Each row is a point. Any point is a mix of the corners, with weights that add up to 1. It lies inside the corners' shape when no weight is negative. Say inside or outside, and name the corners with a negative weight.
(in the rows, 128 means zero)

Corners:
(1): 89  85
(2): 89  112
(3): 144  140
Points:
115  124 => inside
78  83 => outside (3)
91  89 => inside
143  136 => outside (2)
84  91 => outside (3)
130  119 => outside (2)

Corners:
(1): 160  153  106  141  84  142
(2): 108  144  186  109  108  121
(3): 144  158  106  67  152  101
(4): 34  153  110  178  77  146
(5): 158  155  109  103  198  126
(6): 134  120  100  173  95  90
(7): 98  97  168  76  97  143
Points:
110  143  172  112  110  122 => inside
165  131  113  92  139  123 => outside (2, 4)
141  144  106  120  151  122 => outside (2)
154  139  122  95  115  104 => outside (4, 5)

Corners:
(1): 135  93  97  145  103  145  112  118  116  117  46  105
(2): 73  89  127  104  98  145  179  69  148  113  144  132
(3): 119  124  150  133  134  106  98  163  136  148  157  96
(4): 115  92  67  183  125  108  249  138  209  106  125  147
(5): 129  171  168  130  128  154  131  160  167  122  100  87
(6): 101  137  116  86  137  133  169  199  127  134  150  158
(7): 167  100  164  137  131  130  184  160  96  119  117  132
(8): 182  95  144  88  111  172  168  163  158  116  167  156
(9): 64  78  135  158  46  120  93  109  45  67  187  79
(10): 154  98  128  78  211  151  126  155  89  139  159  78
(11): 164  159  60  108  107  73  123  103  87  82  129  115
(12): 61  176  79  168  116  118  96  83  156  103  158  134
(13): 95  149  105  95  166  101  100  108  166  83  136  140
Points:
124  143  141  126  129  137  136  144  148  114  119  109 => inside
120  120  122  141  103  121  154  111  158  91  152  127 => outside (1, 6, 10)
126  122  110  130  121  124  123  134  125  108  126  117 => outside (2)
105  114  124  135  113  120  132  128  127  112  149  113 => inside
120  123  114  120  148  134  129  129  122  118  146  111 => inside
127  131  128  97  126  138  119  135  108  105  140  116 => outside (3, 4)
118  124  121  118  126  126  107  118  113  102  141  107 => outside (4, 6)
106  102  84  110  112  128  142  112  105  93  150  129 => outside (3, 5, 7)
147  117  119  107  114  135  149  134  134  108  146  132 => inside

Corners:
(1): 120  129  143  96  109  113  160  107  108  141  166  103  193  133  66  109  83  167  135  212
(2): 89  125  136  159  138  152  82  157  112  129  134  150  129  183  119  98  109  130  65  135
(3): 142  127  124  150  67  82  108  95  105  63  112  140  144  105  120  174  143  128  128  148
(4): 87  74  107  154  173  114  119  124  146  128  134  160  160  144  71  155  96  87  77  177
(5): 118  82  108  93  137  190  120  129  184  114  193  124  69  93  147  126  87  108  75  139
(6): 96  140  147  71  132  138  145  102  85  136  166  114  102  124  99  220  224  72  47  158
(7): 41  106  127  126  224  138  161  171  152  176  133  116  77  107  109  82  125  192  99  146
(8): 102  141  86  161  150  161  142  202  142  118  102  143  105  132  201  127  95  104  145  120
(9): 105  117  134  117  137  127  86  138  97  80  172  133  157  159  49  145  118  198  154  189
(10): 137  95  159  151  145  86  81  167  90  65  85  58  152  166  110  172  85  166  139  155
(11): 101  144  120  126  182  112  133  104  186  121  118  118  152  107  92  146  143  68  119  155
(12): 103  134  171  185  141  149  88  129  112  141  152  179  149  126  157  165  163  106  155  154
(13): 83  97  142  161  78  152  118  161  108  38  148  90  171  143  177  167  148  190  159  81
(14): 132  152  132  168  111  110  160  195  148  135  131  110  93  88  120  143  114  132  90  138
(15): 119  130  105  159  137  95  104  144  153  133  170  131  102  120  133  109  83  150  87  182
(16): 129  121  113  111  81  138  91  202  102  143  132  146  174  127  129  136  156  159  68  111
(17): 41  118  113  130  138  142  61  118  178  140  100  169  104  131  141  152  120  115  157  139
(18): 116  94  163  97  83  125  150  204  147  72  157  148  156  146  171  141  161  156  127  113
(19): 129  90  71  143  104  134  140  146  161  148  189  130  93  119  93  111  189  167  105  166
(20): 139  146  108  164  173  118  143  107  163  111  104  123  102  134  102  238  149  160  151  151
(21): 114  93  147  126  146  92  98  126  120  88  125  132  140  149  101  219  88  115  155  81
Points:
106  122  119  138  138  133  118  151  133  115  138  133  131  134  120  141  126  137  123  148 => inside
109  116  128  141  123  125  117  140  125  96  139  125  139  133  116  158  130  151  128  144 => inside
94  125  137  159  166  144  110  139  140  129  149  124  113  132  122  128  106  153  148  159 => outside (3, 4, 6, 16, 18)
117  147  106  163  95  97  113  162  136  84  97  160  186  150  135  148  81  137  143  127 => outside (5, 6, 7, 10, 12, 19)
98  116  126  143  143  124  114  159  135  120  134  130  138  139  112  139  118  157  128  145 => outside (3, 5, 6)
97  117  118  142  145  135  119  146  146  121  136  142  116  124  127  147  134  125  109  135 => outside (1, 10)
96  118  113  144  176  141  126  150  152  179  133  147  89  110  133  153  116  107  108  155 => outside (2, 3, 9, 11, 13, 18)

Corners:
(1): 101  174  67  174  152  123  109  143  133  141  157  147  119  99  66  126  140  108  102  155
(2): 115  140  78  148  132  170  127  203  169  126  158  127  97  117  104  141  127  106  106  123
(3): 158  186  127  166  88  168  132  182  122  123  211  149  87  93  97  154  129  99  146  112
(4): 123  106  221  109  135  132  67  132  93  155  137  182  110  176  144  119  108  165  128  126
(5): 78  170  109  141  90  98  106  165  156  98  189  123  124  92  127  160  146  121  109  156
(6): 151  105  79  98  96  123  109  115  138  174  137  53  158  141  132  107  177  120  142  128
(7): 133  93  80  124  7  124  95  87  171  185  106  130  119  159  110  97  213  111  156  80
(8): 128  113  204  128  158  183  110  126  135  108  110  117  80  137  143  157  145  145  86  84
(9): 111  79  148  146  95  180  123  103  76  137  127  101  126  126  180  161  111  126  88  99
(10): 131  42  87  139  76  125  85  131  153  122  126  109  170  117  63  108  138  145  122  116
(11): 102  146  104  161  126  101  153  183  131  126  150  123  111  102  109  163  110  112  145  96
(12): 155  93  101  115  67  125  111  101  135  146  100  88  149  174  56  152  164  94  127  144
(13): 135  145  112  132  94  99  117  113  140  134  181  114  106  110  115  151  79  59  95  89
(14): 162  101  230  147  132  117  142  146  111  129  98  81  134  145  183  142  147  120  84  112
(15): 109  140  77  187  134  124  141  134  136  106  153  133  107  165  98  92  142  95  135  168
(16): 134  84  141  98  103  135  68  84  171  153  107  116  160  113  163  155  147  98  171  132
(17): 149  127  214  81  122  138  135  119  106  91  95  172  111  148  149  119  105  159  99  98
(18): 93  132  70  179  118  95  153  160  104  126  188  108  44  55  115  130  123  76  116  168
(19): 67  69  71  124  60  129  112  130  185  149  143  88  161  141  79  93  157  64  159  161
(20): 146  59  195  97  166  127  175  115  109  128  147  162  107  137  161  142  147  122  85  103
(21): 114  151  119  161  115  146  155  120  181  148  173  119  77  111  120  156  111  136  120  124
Points:
123  123  127  144  112  133  127  141  121  127  148  122  109  121  125  140  128  120  104  117 => outside (16, 19)
127  125  119  135  117  124  120  139  137  134  156  126  122  130  108  127  132  108  125  148 => outside (7, 8, 9, 11)
123  123  136  140  123  136  129  132  130  139  147  128  99  120  133  135  130  106  121  118 => outside (5, 10, 12)
129  128  140  140  131  129  132  142  147  137  151  110  123  135  127  145  141  106  120  131 => outside (7, 9, 10, 17, 18)
113  126  125  134  108  118  113  145  155  135  139  113  112  120  110  127  137  131  108  113 => outside (3, 9, 12, 15, 16, 20)
118  110  128  135  123  126  126  130  135  130  141  116  116  123  127  136  131  112  116  132 => outside (3, 7)
134  110  129  136  109  135  120  119  133  149  141  116  114  135  127  132  147  99  123  127 => outside (5, 10, 11, 17)

Corners:
(1): 114  113  151  120  147  112  141  148  130  118  134  165  245  134  134  112  152  128  134  119
(2): 133  115  147  127  140  163  134  164  94  120  125  156  184  137  100  146  131  143  126  107
(3): 71  142  135  132  154  122  115  140  121  107  123  143  156  136  169  143  102  140  109  139
(4): 144  128  159  159  139  98  89  129  87  126  109  133  129  77  164  116  125  141  146  115
(5): 147  131  152  156  71  111  103  130  108  122  98  122  119  135  115  164  124  149  105  114
(6): 124  118  108  118  148  160  132  135  116  115  124  174  125  127  151  116  167  141  139  134
(7): 135  122  132  166  148  102  95  132  152  151  127  129  119  145  81  203  113  165  174  125
(8): 147  166  138  159  145  148  117  132  126  127  106  135  107  142  149  118  124  136  132  141
(9): 133  194  113  150  129  102  117  161  106  141  112  128  130  145  115  143  134  152  98  97
(10): 153  159  164  146  150  107  104  144  76  132  152  129  111  91  150  139  176  98  95  120
(11): 56  112  132  140  153  191  174  129  129  117  156  175  135  159  96  146  110  146  128  121
(12): 126  117  139  153  140  121  118  161  141  120  114  234  126  120  142  120  116  145  138  143
(13): 133  145  147  137  152  107  178  156  95  106  153  130  125  100  177  139  140  122  122  135
(14): 118  127  150  142  126  115  100  179  140  122  127  133  128  141  123  141  140  129  98  96
(15): 84  122  131  7  136  95  153  139  107  102  110  145  183  130  140  119  136  107  139  134
(16): 154  143  120  101  157  170  108  136  80  118  223  124  87  151  174  110  140  121  60  134
(17): 127  122  141  118  138  106  126  120  133  123  118  134  111  151  98  190  116  148  98  88
(18): 129  131  161  157  114  148  113  130  99  152  111  133  113  139  173  135  118  149  96  118
(19): 146  142  106  153  129  117  99  131  92  137  124  129  112  120  169  128  123  96  112  132
(20): 126  124  122  129  147  100  131  141  131  132  106  132  133  143  80  150  137  145  104  134
(21): 131  168  116  147  97  135  115  134  122  143  137  135  121  86  154  125  133  104  87  119
Points:
128  136  142  137  132  126  120  146  107  124  128  146  135  126  143  131  128  130  107  120 => outside (6, 7)
122  137  134  142  136  123  120  138  121  129  110  150  144  132  125  143  125  141  129  124 => outside (13, 14, 16)
126  136  135  135  143  127  122  143  118  126  131  148  130  130  136  137  130  132  116  122 => outside (5)
130  137  139  146  142  128  122  145  115  128  131  142  132  127  138  138  132  134  117  121 => outside (5, 15)
119  129  129  109  139  112  125  144  116  122  126  147  154  126  142  132  133  130  121  124 => outside (5, 8, 10, 11)
136  134  133  130  136  124  109  143  104  127  117  155  149  131  141  125  135  134  126  132 => outside (11, 13, 14, 17, 21)

Corners:
(1): 143  153  117  124  194  97  178  136  125  126  143  112  100  137  112  113  144  141  130  149
(2): 138  146  107  112  126  131  208  116  115  129  116  134  125  95  93  102  131  128  142  149
(3): 60  129  193  104  142  114  106  141  148  131  93  125  156  95  110  98  134  130  140  136
(4): 131  108  115  136  124  111  129  124  115  108  141  74  137  200  125  151  155  92  115  151
(5): 146  114  139  138  130  114  131  152  134  143  135  140  138  101  154  123  113  135  127  159
(6): 131  146  130  144  140  118  185  122  156  114  114  153  76  139  95  105  121  156  138  120
(7): 95  153  128  117  123  162  97  151  131  146  108  112  147  113  135  112  126  94  126  152
(8): 144  75  145  127  125  155  101  144  148  138  135  119  107  107  104  110  130  137  123  19
(9): 149  144  113  124  119  112  147  123  129  120  117  162  65  97  139  184  127  151  132  179
(10): 133  133  125  145  97  127  114  106  145  120  114  118  131  101  133  160  109  155  100  133
(11): 147  123  191  129  136  125  122  119  131  146  133  143  132  129  132  121  122  140  127  78
(12): 115  134  117  134  111  124  123  135  120  95  138  137  138  163  88  191  111  97  134  173
(13): 49  162  130  140  150  99  118  157  136  144  125  94  139  155  117  84  129  109  132  103
(14): 105  164  130  137  124  103  120  148  108  128  89  144  128  115  103  111  122  121  114  135
(15): 142  151  127  119  122  122  117  117  123  135  137  138  126  140  136  115  132  137  145  158
(16): 135  134  149  138  119  161  116  112  75  112  114  147  154  110  136  108  109  132  131  104
(17): 126  134  165  137  128  115  108  148  135  121  137  63  159  147  131  137  117  120  130  160
(18): 131  143  153  144  138  107  90  130  106  112  138  123  139  138  144  106  129  86  133  121
(19): 144  154  118  159  147  101  130  124  134  128  145  155  7  157  132  115  136  114  109  172
(20): 141  145  130  148  138  138  119  132  140  195  103  139  140  95  88  107  118  134  172  144
(21): 142  142  143  129  124  155  177  126  85  121  116  154  141  103  89  99  183  123  127  114
Points:
130  133  133  130  143  106  148  137  127  118  138  120  110  146  113  125  138  120  129  139 => outside (7, 10, 16, 20)
132  139  131  131  133  123  140  130  123  126  124  129  117  122  119  129  134  130  129  139 => inside
107  134  132  131  152  115  139  151  135  140  124  104  123  133  106  89  144  111  132  119 => outside (9, 10, 11, 12, 15, 16)
109  151  133  132  118  127  115  134  111  136  108  121  141  111  130  110  135  111  128  160 => outside (1, 6, 8, 11, 12)
105  133  142  129  138  121  133  136  147  126  125  117  113  138  100  143  135  127  131  138 => outside (2, 5, 14, 15, 16, 18)
128  137  133  133  130  121  126  130  128  129  125  131  115  128  122  127  123  126  131  137 => outside (21)
